Every row gives one point. Any point is a mix of the corners, with weights that add up to 1. It lies inside the corners' shape when no weight is negative. Is each point inside? If not, which corners have a negative weight?

Corners:
(1): [ 69 -33]
(2): [-39 -26]
(3): [-41  14]
Points:
[ -6 -40] -> outside (3)
[-70   4] -> outside (1)
[ 73 -26] -> outside (2)
[ 40 -40] -> outside (3)
[ 13 -35] -> outside (3)
[-34 -25] -> inside
[-36 -12] -> inside

Corners:
(1): [ 13  20   3 -17  50 -18  15   8]
(2): [-46  29 100  70 -52 -12 -91  52]
(3): [-61   6   0  54 -17  64  22   5]
(4): [  1 -16   5  78  -6  36 -34  21]
(5): [ 27 -20  -4 -81 -15  94 -43   9]
(6): [-18 -26 -22 -66  68  84 -52   7]
(7): [-19 -73  -6 -16 -41  28 -21  23]
(8): [ 25 -29 -33  13  -3 -17  20 -98]
(9): [ 25 -41  51  59  30  43  61 -61]
Points:
[ -6   1   0   1  18  22   1 -37] -> outside (4, 7)
[ 15  20  38  55   2  -1 -32   4] -> outside (3, 6, 7)
[-14  -6  34  82 -19 -27  61 -61] -> outside (4, 5, 6)
[-21 -20   2   9 -12  43  -6   8] -> inside
[-30  -6   1  37  -6  49   0   0] -> inside

Corners:
(1): [  0   2 -31  29 -27  19 -23 -11  -7 -15  -2  16   1   1]
(2): [ 23  -7  25   4  14  11  24   5  15  -9   5  39 -48   9]
(3): [-19 -29 -75   1 -36 -14 -22  -6   7  31 -23   3 -12 -60]
(4): [-20  64  64 -54   4 -69  34  -6 -17 -20  42 -88 -37  15]
(5): [-20   4  52 -37  19 -40  22 -19 -49 -28  32 -26 -31 -17]
(6): [-49  12   6   3  11  30 -21  27  16  25 -24  44  27 -13]
(7): [ -36   10 -116   28   -2   14    7  -14   26  -19  -22    8    8  -55]
(8): [ 23  21  20  -5  16 -34  12  12  25 -35  11  66  11 -11]
(9): [ -3 -21  13  19  19  -9   4 -20   6 -12 -38  12  20  -2]
(10): [-10  -6  -2 -25 -21  17  30   5 -12 -32 -26  24  -6  -1]
(11): [  2  16  31 -90 -10 -72  17 -50   6   8  84 -46 -34  26]
(12): [-46  -5  19 -48 -26 -95  17 -10 -41 -12  60 -13 -63  55]
(13): [ -32  -58 -121   -5  -31   21  -40   -9   71   -6   -7  -28    1  -74]
(14): [-11  16 -26 -26   6  17 -45 -10  32 -16 -33  24 -22  -5]
(15): [ 17   2   7 -27  42 -13   9  52 -35  -2   0  21   7  47]
Points:
[ -1 -37  25  -9  10  -9   9   4  -5   1  -8  33  -3   2] -> outside (1, 4, 7, 14)
[-22   6 -12 -18   0 -12  -3   0   4  -7  -3  -3   2  -8] -> outside (2)
[ -8   4 -13 -11  -4 -13   2  -2  14 -10   0   6  -9  -7] -> outside (5)
[-24   0 -24 -10 -14 -13  -2 -13  10  -5  -2  -1 -14 -26] -> outside (15)
[-23 -23 -36  -6  -8   2 -13  -5   5   6 -10   9  -6 -15] -> outside (4, 8)
[ -8   3  -7 -21   8 -12   2  -4  18  -9  -5   3  -5 -17] -> outside (1, 12)
[-16   8   5 -19  -1  13 -24 -17  23  -9 -23   5   5 -32] -> outside (2, 7, 12, 15)

Corners:
(1): [ 20   1 -80 -61   3  37  -9  53  -5  12 -89 -32   1 -10 -69 -31  61  23
  -8  16]
(2): [  3 -28   4  27  58   2  70  -6 -25 -63 -90 -46  56 -30  53   1 -12 -48
  82  17]
(3): [ 15 -40 -12  26 -43  63 -29  17  30   1 -26 -75 -60  34  66 -33  22 -34
  42   1]
(4): [-23 -27 -41  57 -43   5 -80 -57 -17  30   7 -44 -63 -72  45  -4  53  38
 -14 -41]
(5): [ -2 -27  28  28 -19  48 -14  19 -17  -5  20 -43  22   9  45 -54  71  30
  43  35]
(6): [-20  -9 -30 -11  12  63 -86  91  -1  52   9   2  23  81 -34  -4 -75  40
 -22 -24]
(7): [-17  10  25 -10  50  38  56  37 105  26   2  45  55   8 -46 -25  41  15
  12  35]
(8): [  7 -16 -29   2 -35  33  18  35 -50 -33 -19 -69 -56 -90 -15 -10 -20   9
  15 -46]
(9): [  9  -9 -20 -23  53 -58 -22  36 -16 -43   8 -32  11 -16 -42 -29 -23  11
  33 -39]
(10): [ 69  45 -58 -11 -45 -33   8 -24  41  71 -31 -33  64  35 -19   6 107  15
   1  15]
(11): [-37 -73  78 -25  -6   8  -6  72 -10  30  -5   0  16  69 -68  47  -2 -48
  -1  83]
(12): [-17 -22 -13   8 -74  26 -41  54  13   5 -87  16   1  64  48 -53 -34  50
  16 -11]
(13): [ 16   7 -15 -22  14   4 -28  45 -33  -5   5  17 -28  -7  -6 -39 -35 -33
 -22  -6]
(14): [ 11 -16 -62 -18  42  82  41  19  38 -87  23  -7 -29 -17  48  -9   3  21
 -16 -42]
(15): [-10 -58 -13  -8  -7  -1 -92 101  19 108   3 -36  47 -83 -78 -14  30   2
 -94 -46]
(16): [-75  20  14  35 -13  10  -6  36 -83 -48 -33   1  26  48 -20 -77  14 -56
  10 -58]
(17): [ -2 -20   2 -75   2   2  18  47   2  47  -6  -9 -28 -34  29  15  53 -24
  55  10]
(18): [  5 -60 -66 -66 -58  17 -26 -56   1  18  36 -18 -35 -30  47 -60  23 -13
  12 -33]
(19): [ -96   21 -102   83  -18   59   -9   95   22  -15   28   91   -3    2
  -15   -4  -34    1   19  -12]
(20): [-61 113 -45 -13 -53 -14 -80   7 -23 -39  -1  27  18 -67 -23  12  57 -11
  56 -42]
(21): [  16   53  -67  -78   29  -23  -20  -14   53  -43   20 -104  -52  -43
   58    2  -13   14   -9   23]
Points:
[-13  -9 -30  -9  -3   9 -14  30 -16 -18 -15 -26  -8 -50  18 -25  11   1
  14 -23] -> outside (3, 6, 7, 10, 11)
[-27   8 -28  13   9  39 -18  49  -2 -41 -23  -6 -17  13  -9 -10 -30   5
   5  -8] -> outside (5, 10, 15, 17, 18)
[-12   0 -24 -12 -12  16 -25  29  -3  -2 -13 -10   2  -6   5 -18  11   3
  18 -11] -> inside
[-19  -1 -15  -8   1   1 -13  34 -19 -13 -11 -14   3  -4 -10 -27  11 -11
  20 -23] -> inside

Corners:
(1): [-43 -44  14  48 -65 -40  10  97  12  -3 -53  25  34  33 -10  -1 -19   5
  61  56]
(2): [ 28   2  15 -38  -8  -6  13  36   3  18 -32  39   6 -44   2  11 -25 -32
  76  54]
(3): [  37  -62   42   10  -22  -45 -101   53   43  -41  -29  -53   35   58
  -34  -19   56   64  -46   15]
(4): [-40 -16 -17  40  -5  90 -52  -6 -12  18 -14 -31 -11 -75 -36 -26  16   6
  14  15]
(5): [  40  -22   34    1 -102  -33   84   32   -5   30  -13  -28   74   47
   39   61   -4  -11   32   11]
(6): [ 51  25  27 -40  16  23  -8 -33 -55  35 -13  61 -46  -5  19 -33 -21  26
  33   3]
(7): [ -4 -14 -14 -50 -21  27  11 -31  11  -2  39 -11 -15 -15  20  64  35  79
   2 -17]
(8): [ 45  85  28 -27   1 -26  -1 -68  55 -25  10   7 -30  40  47 -40  23 -11
 -47  -5]
(9): [-73 -46  -8  -8   4 -25 -44  48  57  23  -4 -12   5  23  60  21 -33  31
 -28  -3]
(10): [-41  20 -11  20 -27  -6 -23 -42 -39 -19 -45 -56 -55   8 -72 -35  20  77
  69  14]
(11): [ 72  56  44 -24 -17   8 -47 -30  -5 -53  21 -16 -36 -41 -30 -80 -46 -18
  47  11]
(12): [-36   1 -36 -60  26  53 -44  23  27 -12  -6 -22  63   3 -40 -28  -7  97
  11 -15]
(13): [  2 -17  19 -43 -61 -46   7 -91 -51  -8  39 -23   6  23  21 -72  27   4
  45  30]
(14): [ -6  43  22  55  30 -30 -22 -16 -33 -16   2  15 -27   6  52  -2  45  15
   3   7]
(15): [  37   89  -17   -1  -27  -16  -69  -27  -19    6   -2   32  -63  -43
   -5   51  -67 -103   -8   80]
(16): [  9 -14 -37  37   2  29  61 -55  13 -30   2 -10  17 -62 -23 -18 -16  46
  38  20]
(17): [  6 -49   2  33  27   5  15 -42 -35   0  21  -7 -51  48  -4   4  10  31
  39  53]
(18): [  3 -32  15  -1 -41 -38  17  90  70  51  30 -23  55   2 -38  34  45  27
 -18  -6]
(19): [-33   5  39  -4 -34  18 -22  43  27  71  17   7  37 -31 -68  81  38  63
  19   7]
(20): [ 13  -5  14 121  36 -32  45  26  43 -12 -82  66  77   1  47 -54   7 -90
  37 -52]
(21): [ 13 -11 -37   8 -21  34 -54  29  61  36 -23  15   9 -11  -4  36 -25   2
  36  23]
Points:
[11 -3  1 -2 -9 -2 -9 -1 26 21  7 12 20  6 12 25  7 17  2  6] -> outside (1, 2, 4, 10, 11)
[ 37   9   7  15 -28 -34   1  28  39 -17 -42  12   1   8   8   4 -24 -14
  16  10] -> outside (4, 12, 13, 14, 17, 19)
[  3   4   9  18  -2 -10 -20 -10   4  -2  -8   5 -20  -1   3  -9   6   6
  14  19] -> outside (5, 12)
[ 34  14   4  15  -9 -21   4   7   0  -4 -21  18  -5  21  13  11   5   1
  14  23] -> outside (4, 9, 11, 13, 19)
[  1  26  -2  24  -4  -5 -15 -21  -6   9  -9  24 -32 -23   1  -9 -19 -25
  33  34] -> outside (3, 5, 7, 12)
[ -2   9  10   5 -12 -17   3  -1   6  13  -1  12   7  17  20  -3   1   7
  18  -1] -> outside (2, 3, 4, 16)
[ 12  12   4  21 -10   8   9 -32  14  11   8  12  -1 -22  24  28  -4 -19
  22  15] -> outside (1, 3, 6, 10, 12, 18)

Corners:
(1): [  6   5 -12 -33 -19 -25 -15 -21  -2 -17  65   9  -6 -24  33 -40  15  26
 -17   4]
(2): [  7   0 -10  25  -1  28  17  35   7   4   9  23  11  12  12   3  13   8
  -8  -4]
(3): [ -1 -19  -5  -5  -3   2  18  -6  19 -27   1 -18   4   0 -18   3  11 -24
  -8  -9]
(4): [  0  -2 -26  -6  -9  -8 -14 -13  23  -6  63  19   0 -88  40   6   6   3
   1  -6]
(5): [  1   4  -1  -4   8   7 -12 -12 -37 -18  -7  18   8 -35  17 -12  19  35
 -14  -1]
(6): [ 32  14 -22 -14  -2 -18  12 -35  19   0   3   5   6  11  25   3  19  -5
 -35  -6]
(7): [ -9  -2 -10 -19 -17 -16  19   4  19  -2  10 -23  17  -1  31   6  17 -21
  11 -17]
(8): [ 40   8  25  -6  -6   1 -43  -5   5  16  -9  -1   3  10   8  25  12  -3
   7  12]
(9): [  8  12  86 -20  14  46   0 -35  13  24 -16  11  14 -12  15  -7 -19 -36
  13 -30]
(10): [ -1 -33 -10  31   0  -2  11 -24   3  25   4   3   3   5 -37   1  24   2
  -9 -36]
(11): [  1 -21 -18   1  21 -18  16  11  19  75   4   3 -41  33  33  26 -23   4
  -6  37]
(12): [ 11 -35 -18  -5   3  -3  17  22  15   0  -6   3 -31  12  40 -44 -24  39
 -20  -6]
(13): [ -1  32   2  24 -13  29   3 -12 -43 -15 -14   9  -3   2 -68 -52  15  18
 -23 -15]
(14): [  8  13  37 -16  30  -3 -26 -13  14   1 -16  -5  12  28 -85  -3  25  19
 -18 -29]
(15): [ -9  12  -7   2  -5  -6  24 -36  14  19 -11   9   5  19   2  13  -4   5
  18   3]
(16): [ 40  -3  10   0  12  12  19  17  14  -6   8  -8 -32 -28   6  10   4  29
  -2 -28]
(17): [  -8    9   -7   -6  -10  -18    4    5    1   -3   53   -9    0    0
   32  -35 -121   24  -26   -3]
(18): [-18  26  -8  25  68   9  -4 -16  17  37  -7  11  36   9  33  16   3  29
 -11  66]
(19): [ 25  -4  12  26   8  78  -9 -25   0  38  -7  15 -26 -22  29  25  12  -9
   9 -26]
(20): [ 21  15  -1  51 -14  11  14  -4 -33   1  -8  12 -51   8   4   3  -9  26
 -39 -16]
(21): [-21  10   0   0  65  -6  -5 -20  10   7  -7  17  21   6  -2  -5  23   5
  16  18]
Points:
[ 2  0  3  1 15  3  6 -6  6 13  1  3 -3  7  7 -3 -3  7 -5  0] -> outside (4)
[ 14   2  -7  11   2   3   6  -9   2  10  -3   0  -5  11 -14  12  26   6
 -13  -6] -> outside (4, 9, 12, 17, 21)
[  4   3  -3 -13   0 -17  10  -9  15   2  11  -3  -8   3   9  -8  -6   2
  -4  -5] -> outside (2, 5, 10, 18, 19)
[ 7 -2  3 -2  9  4  2 -8 10  8  6  3 -1 -2 16  1  1  7 -7 -6] -> outside (13)
[  8   4  13   1   9  14   1 -13   9  13   4   5  -3  -2   7  -2  -4   0
  -3  -9] -> outside (5)
[ 10   1   2   7   9  14   0 -11   1   8   2   9  -9  -6   8  -2   2  12
  -9  -6] -> outside (7)
[ -8  -2 -15  11   5  -9   9   8  -5   8  -1   3  -1  26  -7 -14  -7  21
 -12  11] -> outside (4, 6, 9, 16, 19)

Corners:
(1): [ 24   5  43 -27  -8 -59 -21 -26  64  -8 -17  -2  25  48 -13 -14  46  32
  60   1]
(2): [ 38 -10 -21  67  -3  11  40   1  77  23 -61 -26   5  43   4   7  38 -77
  36  22]
(3): [ 70  30 -57   0  20 -60 -59  20  58  43  66  68  -8  26  27 -37  25 -23
   8 -41]
(4): [-89 -10 -19   4   8  69  65 -10 -25  16 -34 -38 -10  28 -38  -6 -13 -68
 -92  20]
(5): [-46  81 -17  18 -20 -24  21  -6 -60 -39  10  -2  85   3 -14 -30  26  15
 -63   4]
(6): [  69   73    9   28   -4  -45  -52   77   84   -8  -16    1   22   42
   12   -4  -37  -67 -100   -5]
(7): [  9 -19 -27  29  14  40 -20   9 -44  38  17   1 -15  47  46 -35  17 -14
   3 -26]
(8): [-37   0  13  51 -18  55  14  52  79 -13 -87 -51  15 -67  38 -16 -13   3
 -66   9]
(9): [-71  81  52  99 -19  41 102  -4  48 -15  -3 -31 -23  18 -34 -70 -75 -21
 -50 -61]
(10): [-20  68   8  79 -35  43 -34  73 -26 -31  45  18  10  -5 -11  47 -46  13
 -44 -28]
(11): [  8  20  -1  -9 -20  26  50  60  18 -43  15 -50  24  -3  54 -65 -37 -44
 -21  21]
(12): [ 58  20  -4  24 -61 -55 -21 -49  12  31  44  35  16  37 -20   0  -6 -19
  18   2]
(13): [ -4  39  19   6 -86 -12 -52  36 -49  23 -52  45 -31  41 -31  22  41  -3
  39  21]
(14): [ 82  -2  66 -26  -7 -40  17 -29 -56 -51  42  80  32 -98 -10 -16  73  31
  38 -16]
(15): [-32 -26  47 -25  -6 -53  65  -3 -35 -16 -64   8   6  -1  63   1  -8  16
  48  33]
(16): [ 64  59 -59 -26  45  81 -70   2 -20  24  28  36 -13 -68 -48  14  -2 -43
 -90  42]
(17): [ 50 -18 -14   0   7 -29  58  46  92 -48 -52  52  52  14  62 -74  -3  24
 -33 -13]
(18): [ -1 -10 -28  27  30  20  30  48 -29  41  -1  31  21 -62 -28 -70 -16  40
 -47  -5]
(19): [-40  34 101  28 -57  55  89   9   2 -39 -59  -3  79 -77 -31  -3 -43 -31
  -7  15]
(20): [ 57  26   2  42  26  47 -28  31  68  31  23  14 -18  46  49 -23  52 -44
 -17  59]
(21): [-13   7  44  30  24  54 -26  46  73 -63 -53 -25  13 -56  25 -45 -31 -47
 -12  65]
Points:
[-13  37   5  30 -15  37  16  31   2 -14  -4  10  21 -20  -4 -28 -18 -17
 -64  -1] -> outside (1, 2, 15)
[  9  33  -8  23  -6  -2  -6  30  41  -3  -4  -1   9  21  14 -22  -4 -19
 -28  15] -> outside (7, 14, 19)
[ -1   8   2  17  -5  13  27  17  26 -10 -25   3  17  -1   9 -25  -1 -16
 -32   4] -> inside
[ 10  34  -1  47  -7  44   4  18  11   5 -15  13   9 -13 -20 -10  -6 -32
 -54  10] -> outside (1, 3, 11, 15)

Corners:
(1): [ 30 -42  11   1 -50  28   6   7  11  -5  33  48  39  16  57  30   9 -30
 -30  34]
(2): [ 40  25   9 -45 -35 -46 -60  34  17 -16  16 -23  -5  71 -29 -38  14   9
 -22 -47]
(3): [-22  -8 109  49 -25 -79  56 121  22 -11  39 -68 -15 -18  29   6 -25   0
 -68  21]
(4): [-78 -41  55  15  25 -57 -17  61  60 -13 -50   0   5 -18  30 -35  33   1
 -10   8]
(5): [-26  11 -18 -77 -75 -55  24  57   2  24  12  10  27  37 -62 -19 -51 -23
  39  -2]
(6): [ -3  30 -12  30  -3  97 -84 -81   1 -48 -28   5  -3 -39 -34 -43   9 -46
  16 -39]
(7): [-61  16  37  54  -4  45  42  12 -52 -18  40  19  13  -9  30  29  -7  46
 -18  18]
(8): [ -9 -14  33 -37 -21  94 -56  62   2 -23  20 -27 -23 -14 -41 -59   0   0
  -9 -25]
(9): [-60  31  48 -20  45 -15 -24  53 -43  35 -15  14 -16   2  49  43 -31  12
  -3   7]
(10): [   1   -9    2    0    5  -30    0   49  -17   -5  -17  -19   14   28
   48 -114  -18  -17   23    5]
(11): [ 71 -37  46 -81 -44 -24  33 -10 -17  26 -16 -17  -6 -18 -49  -3 -20 -60
  13  47]
(12): [-15   5  30  20  -4  53  80  37   8 -63 -26   1  -1 -30   1  24 -10  13
 -11  -7]
(13): [ 19 -36  18 -49  15 -37  20 -41 -18 -25 -16 -11  60 -81  31  82  36 -74
  -9  39]
(14): [ -1   8 -16  26  22 -59  23  25  29 -19 -18  -6  -3  18 -70 -29  29 -10
 -43  48]
(15): [ -3  53  16  10  21  99 -34 -43  68 -58  -8  31 -36   4 -58 -92 -27 -72
  24   6]
(16): [ 56  40  11 -38  -1 -34   3  44 -40  -8 -17  10 -12 -47 -67  11 -12  64
  -5  50]
(17): [ 94 -26 -74 -73 -12 -88 -22 -80  17 -20  -2  61  19  43  -3 -30 -15 -15
  -8   8]
(18): [  -7   20  -20   43   29   98   61   35    5   -8   40   -4 -102  -20
  -33  -38   48   -4   36  -12]
(19): [ -19   23  -33  -20   -9   96  -29 -104   26    2   16   12   28    6
    4  -12   37   32  -20  -76]
(20): [-36  10  38  39  41  56  -2  29  44   3   1  -3  15  43  15 -60 -35  45
  13 -30]
(21): [ 60 -66   2 -48 -30 -35   9 -25  14 -28  -8 -32  44   2  54  55   2 -17
 -30  75]
Points:
[ 37 -35  14 -30 -30 -44  52  38  -3 -17  16  -9   4 -18 -15  33  23 -19
 -22  41] -> outside (6, 9, 10, 15, 19, 20)
[-11  -2  10   3   4  15   3  13  13 -16   1   7  -1  -5   3 -17   3  -3
  -6   7] -> outside (2, 11)
[  0 -18  31 -37 -19 -21  17  14  -6  -6  -1   2  26 -20  16  21 -13 -21
 -12  26] -> outside (2, 6, 14, 18, 20)
[ 22   2 -22 -49 -17   9 -36 -34  20  -8  -6  13   3   2 -40 -14  12 -24
   1   1] -> outside (3, 7, 10, 12, 20)
[ 15  -1   3 -13  -5  12  -1  -4   4 -16   1   1  -5  -6 -12 -13   5 -10
  -3   8] -> inside
[ 12 -23  17 -27 -25  18   7   6  11  -4  13   3  11  -7  -5 -20  -1 -15
  -1  15] -> outside (2, 6, 9, 12, 14)
[  4  -5  13 -13  -7  -5  -1  15  18 -11  -2  -8   9   1 -11 -26   5  -6
  -6 -12] -> outside (7, 9, 15, 21)
[ 17  -4  -5 -13  -3 -10   5   0   9 -16   2   8  -2   8  -7 -15   3  -5
  -8   9] -> inside

Corners:
(1): [  24   20    4    5   61    6   -7  -28 -100   10    4  -65  -57  -23
   44   75   51   19   75    8]
(2): [-61 -51   4   1 -58 -33  25   8  22 -16 -44 -20 108  52 -33  -5  13   5
 -18  55]
(3): [  5  64  18  35  25  41  16   8  48  45 -41 -30  62  98 -36  41 -46  73
 -19  37]
(4): [   9   30  -12  -33   44   43  -28  -13 -103   39  -70  -81  -37  -24
   27   65   40  -60  -11  -34]
(5): [ 34   7 -32 -32 -92 -35 -30  13  55  10 -59 -16  72 -17  55 -82  30 105
 -23  27]
(6): [  0 -10 -46 -22  52  42  -5  63 -58  76  60  -4   7  22 -15  25  27 -12
 -49 -44]
(7): [-54 -24  15 -14 -61   1  10  53 -30   3  42 -28  -9 -34  40 -39   6 -61
  96 -66]
(8): [ 16  57  22 -52  68  32  44 -33 -29 -26 -23  47   4  -7  72  -6  29  -9
  61 -28]
(9): [ 25  43  62  52  17  32 -57  -5  61 -21  50   8  78  57 -70  54  45  81
 -38 -63]
(10): [  2 -16   4 -48 -20 -53 -35  11  28   3  -9 -18 -16   1  52 -46  22  66
 -28 -29]
(11): [-48  -2 -44   9 -39 -78 -39  27 -75  13 -21 -15 -36 -38 -47  10  17   8
  55 -35]
(12): [ -2 -50  -7  26 -39 -63  -7  -4 -64 -13 -52 -63 -25  -2 -20  12 -40 -52
  90  30]
(13): [  9  -5  63  21  29 -16   1  45   1 -52 -76  11  -5  24  55 -22  23  21
  39 -27]
(14): [  2  -5  41  41 -13  16 -22  -9 -67 -21   4  16  25  30 -29 -27  10  76
 -32  18]
(15): [-42 -68 -25  37 -54  10 -29 -15  13  55 -29 -32 -27  54 -22 -43  -2  59
  31  -5]
(16): [-14 -30 -21  51   8 -46  44  15  -6  -2 -31 -78 -39 -55  47  -5 -20 -24
  20  11]
(17): [-15 -26 -19  -1  31  20  34 -18 -75  44  32 -17  56   4  73 -87 -59  60
 -25 -23]
(18): [ 40 -32 -28  57 -43 -60  66  30 -17  20  26 -49  42  73  29  22  12 -26
 -49 -19]
(19): [-20  31  50  46 -49  33 -43  33  30 -37 -31  28   7 -50  39  52 -21  -2
  54 -41]
(20): [ -1  15  52 -36  14 -36  38  -5  44  71 -68  26 -29 -71 -56  31  27  82
  44  20]
(21): [-25  37  49 -11  28  22  -1 -37 -31  10 -58  14  74  70  89 -49  46  -8
  37  54]
Points:
[ 14   3  -4  32  -6 -35 -18  29  -2  14  -1 -17  -3 -11 -28  19  -4  64
  -8 -21] -> outside (2, 4, 7, 8, 15, 21)
[ -4 -31   4   5 -14 -45  17   0  -1   7 -25   6  37  38  22 -56  22  38
  -9  12] -> outside (1, 3, 4, 7, 19)
[-10  16  20  15  33  20  -4   1 -51  10 -15 -13 -15  -1   7  14  -5   8
  49 -17] -> outside (2, 5, 10, 18)
[  3  -5 -20  27 -21   2  -8  13   5  11   8 -18  40  33  -4  -1  -1  48
 -64 -26] -> outside (1, 7, 12, 13, 20, 21)
